Rows are points. The points of each table are mixes of a few directions, plus a little noise. How many directions does each table use, and how many do they share? Where both have some left over, give the other angles between the two spaces (their principal angles), to ten degrees, smallest first.

First (5 x 2):
[[ 11  -1]
 [ 33  -3]
 [ -8   1]
 [ 58  -5]
 [-95   9]]
Second, 4 rows:
[[ -5  12]
 [ 37 -80]
 [-15  33]
 [-17  36]]
Directions: first 1, second 1, shared 0; angles 60

First (4 x 3):
[[-20  23   5]
 [-78 -24  59]
 [ 53   8 -37]
 [ 44  -7 -26]]
Second (5 x 3):
[[ 35  15  36]
 [-79 -34 -83]
 [ 45  19  47]
 [-14  -7 -16]
 [ 15   6  15]]
Directions: first 2, second 1, shared 0; angles 80

First (8 x 4):
[[ 19   3  74 -33]
 [ 35 -25  27 -11]
 [-41  40   3  -3]
 [-27   7 -64  28]
 [ -3   1  -7   3]
 [-12   0 -37  16]
 [ 35 -32   3   0]
 [ -7   6   0   0]]
Second, 7 rows:
[[ -4   2  -7   3]
 [ 11  -5  16  -7]
 [ 22 -11  33 -14]
 [ 15  -7  22 -10]
 [ 16  -8  24 -10]
 [-63  32 -95  40]
 [  4  -2   6  -3]]
Directions: first 2, second 1, shared 1

First (7 x 6):
[[ 29 -33  13  22  24   6]
 [ 35  33   3 -70 -41  38]
 [-11  18  20  68  42 -69]
 [-38 -21 -12 -61 -58  54]
 [-75 -26  54  41 -11 -39]
 [ 63 -10 -61 -14  29  41]
 [ -2  38 -16  13  14 -30]]
Second, 9 rows:
[[ 19  -2  31  23  16 -19]
 [-18 -50  40  12  -7  11]
 [ -5  26  15  43  27 -52]
 [-76 -85  20  -3 -35  37]
 [ 11  19 -72   5  26   1]
 [ 84  11  57 -29  -5  18]
 [ 48  31 -13   2  22  -9]
 [-17 -21 -92 -59 -28  73]
 [-46  72  16   6 -17 -61]]
Directions: first 4, second 4, shared 4

First:
[[ 16 -15 -15  30 -22 -13   3 -31]
 [-28 -12 -47  -4 -15  35  13 -30]
 [ 44  -6  15  41 -20 -21 -15 -24]
 [ 39  -6  63  31   7 -95  -1  39]
 [-48 -25 -46  -7 -12 -22  35  -3]
 [ 11  38  43 -40  34  42 -27  32]
 [ -6 -10 -32  14 -21  15   5 -30]
 [ 14  44  30 -48  32  78 -35  16]
 [-42  -9 -13 -23   9 -18  23  25]]
Second (9 x 8):
[[  9 -22  45  27 -24  34  70  23]
 [ 10  38 -25 -45 -61  35  11  35]
 [-24  -8   2 -26  30 -43 -63 -44]
 [ 28  58 -72 -12 -31  32   4  49]
 [-10 -35  49  17   2   1  28 -12]
 [  0  11 -18 -11   5  -9 -22  -4]
 [  2   5 -23   6  21 -15 -22  -7]
 [  6 -39  32  71  43  -7  40  -7]
 [-22 -11  10 -26  12 -32 -44 -36]]
Directions: first 3, second 3, shared 0; angles 60, 80, 90

First (8 x 9):
[[ 34   4 -32 -41 -12   1 -30  17   8]
 [-19 -19  38  15  11 -14  19 -15 -44]
 [-34   3  22  45  10   5  29 -15  10]
 [  8  32 -46   8 -10  25 -10  13  76]
 [ -1   2  -1   3   0   2   1   0   5]
 [-19 -13  31  17  10  -9  19 -13 -31]
 [  0   4  -5   3  -1   4   0   1  10]
 [ 32 -13  -8 -48  -7 -14 -26  11 -35]]
Second, 10 rows:
[[ 13   3 -13 -15  -5   1 -11   7   6]
 [ -5  -1   5   6   2  -1   5  -3  -2]
 [-82 -19  87  95  31  -8  75 -44 -39]
 [ 22   5 -23 -26  -8   3 -20  12  11]
 [-17  -4  18  20   6  -2  16  -9  -8]
 [ 11   3 -12 -14  -4   1 -10   6   5]
 [ 21   5 -22 -24  -8   2 -19  11  10]
 [ 12   3 -13 -14  -5   1 -11   7   6]
 [ 15   3 -16 -18  -6   1 -14   8   8]
 [ 10   2 -10 -11  -3   1  -9   5   5]]
Directions: first 2, second 1, shared 1
